Each row is a point. The points of each table are mixes of a few directions, plus a little noise. How many directions does each table use, and how many do they share? Where both have some left over, give the other angles between the two spaces (their principal angles), to ten degrees, smallest first.
(in the rows, 128 means zero)

First (4 x 3):
[[114 131 126]
 [ 47 146 115]
 [247 101 147]
 [106 133 124]]
Second, 5 rows:
[[119 124 134]
 [ 98 116 145]
 [232 170  68]
 [147 135 117]
 [ 43  95 177]]
Directions: first 1, second 1, shared 0; angles 50

First (8 x 8):
[[126  19 229  97 112  85  58 206]
 [128  82 171 114 121 110  96 160]
 [127  96 160 119 122 116 107 151]
 [129 195  66 148 137 155 173  80]
 [129 202  59 150 141 156 177  75]
 [128 152 105 135 132 135 142 113]
 [127  92 161 120 123 115 106 155]
 [130 189  72 146 138 150 168  85]]
Second:
[[115 185  73 147 109 149 102  55]
 [123 107 181 133 125 148  48 111]
 [135  90 173 116 137 132  95 153]
 [131 140 153 146 139 177  69  84]
 [115 125 148 152 103 108 113 118]
 [108  91  82  76  63  41 108 164]
 [157 106 109  76 178 136 189 190]
 [137 119 174 152 151 133 175 156]
 [135 191  65 149 147 127 249 122]]
Directions: first 1, second 4, shared 1

First (9 x 12):
[[199  18  79  85 170  69  17  83 150  56 177 143]
 [ 86 201   7  74 106  95 222 215 148 232 116 175]
 [106 171 155 155 111 154 186 134 118 159 116 125]
 [130 126 212 180 119 164 145  82 113 109 132 103]
 [125 128 201 168 124 162 118 102 113 100 118 100]
 [ 62 221  63  86 110 137 159 243 124 190  60 134]
 [150  95 152 137 140 129  89 100 125  93 138 120]
 [172  62 121 118 152  99  78  82 139  86 167 133]
 [126 135 152 145 122 141 142 119 124 127 126 119]]
Second:
[[104 202 113 222  65 123 177  51 137 224 154  99]
 [136 149  66  77 112  99  85 156 119 108 106 130]
 [165 136 110 127  92  98  23  69 103  63 121  91]
 [145  75 105  25 179 120 119 214 127  70 110 173]
 [125 166  76 104 101 106  81 143 118 122 103 116]
 [148 111 100 115 129 106 208 112 144 160 172 166]
 [ 40 155 204 156 171 209 105 235 127 151  49 100]
 [134 154 144 205  87 124 138  38 128 161 159  99]
 [137  80 136  84 170 132 172 169 138 114 139 167]
 [145  52 225 165 175 164 173  93 138 106 166 140]]
Directions: first 3, second 4, shared 2; angles 30

First (8 x 20):
[[136 124 126 157 109 130 153 117 181 127 123 124 114 154 145 126 103 129
  130 160]
 [159 201 110  85 115  76  94 130 128 180  64 123 211  55  98 105 157 154
  120  67]
 [121  87 142 176 125 158 171 110 167  90 158 131  67 189 153 147  95 111
  128 192]
 [137 100 166 182 144 153 190  78 160  58 149 147  51 190 131 178 106  97
  105 211]
 [ 45  72 108  74 168 166  60 200  59 168 176 120 136 130 148 101 156 138
  156  53]
 [147 120 110 156  81 127 142 139 152 133 140 110 124 137 152 104  92 133
  150 154]
 [217 175 131 137  78  87 142 107  52  85 129 123 144  62  91 129 121 117
  128 149]
 [ 65 145 132  56 205 126  71 143 125 183  86 145 176 108 106 134 193 145
  105  37]]
Second:
[[146 127 136 141 136 105 130 124 119 104 131 129 128 120 113 128 138 145
  117 146]
 [133 174  68 133  56 106 155 129 123 159 124 122 177  36 135 134  70 160
  166 114]
 [ 92 120 169  93 119 249 133 153 151 110 137 136  40 223 200 158 149  19
  159  85]
 [135 139  96 109 118  99 131 130 109 148 126 116 172  69 111 122 124 158
  127 122]
 [155 132 102 137 140  56 125 117 106 131 124 121 182  63  81 110 128 191
  104 154]
 [142 109 144 155 166  80 114 113 127 111 126 131 132 137  93 114 144 162
   92 163]
 [132 140 102 216 110  46 128  87 159 163 115 142 163  97 102 107  63 214
  118 169]
 [100 110  98 118 149  93 102 113 142 213 113 120 181 115 107  95 117 170
  107 120]
 [109 131 163 100 113 227 138 155 137 101 138 133  61 188 187 160 141  39
  161  93]
 [132  98 202  83 169 217 124 162 109  41 144 133  36 222 159 158 209  26
  123 116]]
Directions: first 4, second 4, shared 0; angles 30, 30, 40, 70

First (10 x 32):
[[116  92 149  90 129  57  91  60  84 138 183 157 109 162  78 188 120 104
   83 140 141 125 121 121 151  54 169 112 107 123 177 157]
 [ 63 137 109 188 110 170  35 179 176 186 102  92 147  92 175 135 187 148
  124 126 167 160 184 168 151 130  96 143  87 122  49 163]
 [187  90 164 191 242 198  78 108 158 163 213  76 107  84 108 140  94 105
   82 215 176  73 176 148 176 115  18 153 207  94 158 204]
 [125 132  48 158 162 116  65 204 188 141  79 141 220 127 247 169 150 193
  131 144 106 127 226 168  84 158 147 139  29 180  15 127]
 [114 126 155  88  77 140 150  60 110 129 185 137  22 158 122  94 183  94
   97 119 161 122  95 101 131  96 144 134 185 119 213 134]
 [122 145 137  94 123  74 208 166 116  95  51 136 155 154  71 115  62 155
  173 100  55 134  64 107 133 160 116 102 118 155 146  40]
 [138 149 105 150 148 173 153 185 183 126  89 106 131 121 185  86 136 164
  147 137 108 112 148 133 112 185  76 144 144 155 106  92]
 [147 125 152 120 109 138 145  82  84 113 164 136 112 114  89 122 122  86
  129 116 150 136  98 115 127 110 160 124 157  90 152 157]
 [139 131 140  70  72 103 182  63  75  92 160 168  80 158 108 112 144  93
  125  97 130 134  78  94 101 105 203 118 149 119 185 119]
 [129 153 121 131 109 112 175 174 106  97  53 133 197 108  96 119  80 138
  189  86  86 159  89 125 114 167 152 110  98 122  79  88]]
Second (9 x 32):
[[115 124 134 113  89 127 118  75  80 128 172 148 111 117 105 136 155  87
  108 108 162 149 112 116 125  95 182 126 132 101 142 169]
 [135 124 176 109  42 136 103  77 107 110 140 135  69 145 139 103 177  94
  163 104 176 150 105 140 117  83 210 126 128  54 127 144]
 [120 122 159 100  65 163  41  76 129 153 173 111  89 124 160  94 190 133
  133 135 198 203 166 160 143  67 169 150 136  83 137 138]
 [121 127 136 118  90 115 142  86  79 115 157 154 111 126  99 139 144  81
  118 100 146 129  94 110 116 105 183 117 128 102 141 166]
 [142 125 193 113  22 113 142  71  88  79 125 155  54 161 121 108 170  67
  185  80 167 117  65 128  99  88 238 110 120  33 126 152]
 [136 134  88 158 222 108 185 207 165 126  77 123 185 126 120 149  61 164
  121 149  55  72 134 115 129 197  38 121 122 200 115  94]
 [147 134 102 158 220 127 152 229 210 132  50  96 174 139 162 120  71 204
  149 172  58  84 160 144 136 198  16 132 119 190 104  55]
 [129 135  67 158 249 111 179 213 164 140  87 119 205 113 116 160  52 174
   96 158  51  77 147 108 137 204  16 126 126 222 120  95]
 [109 127  98 123 156 149  87 121 127 169 172 117 153 100 130 137 137 147
   81 151 143 172 172 131 150 115  96 144 139 164 141 142]]
Directions: first 6, second 3, shared 1; angles 40, 60
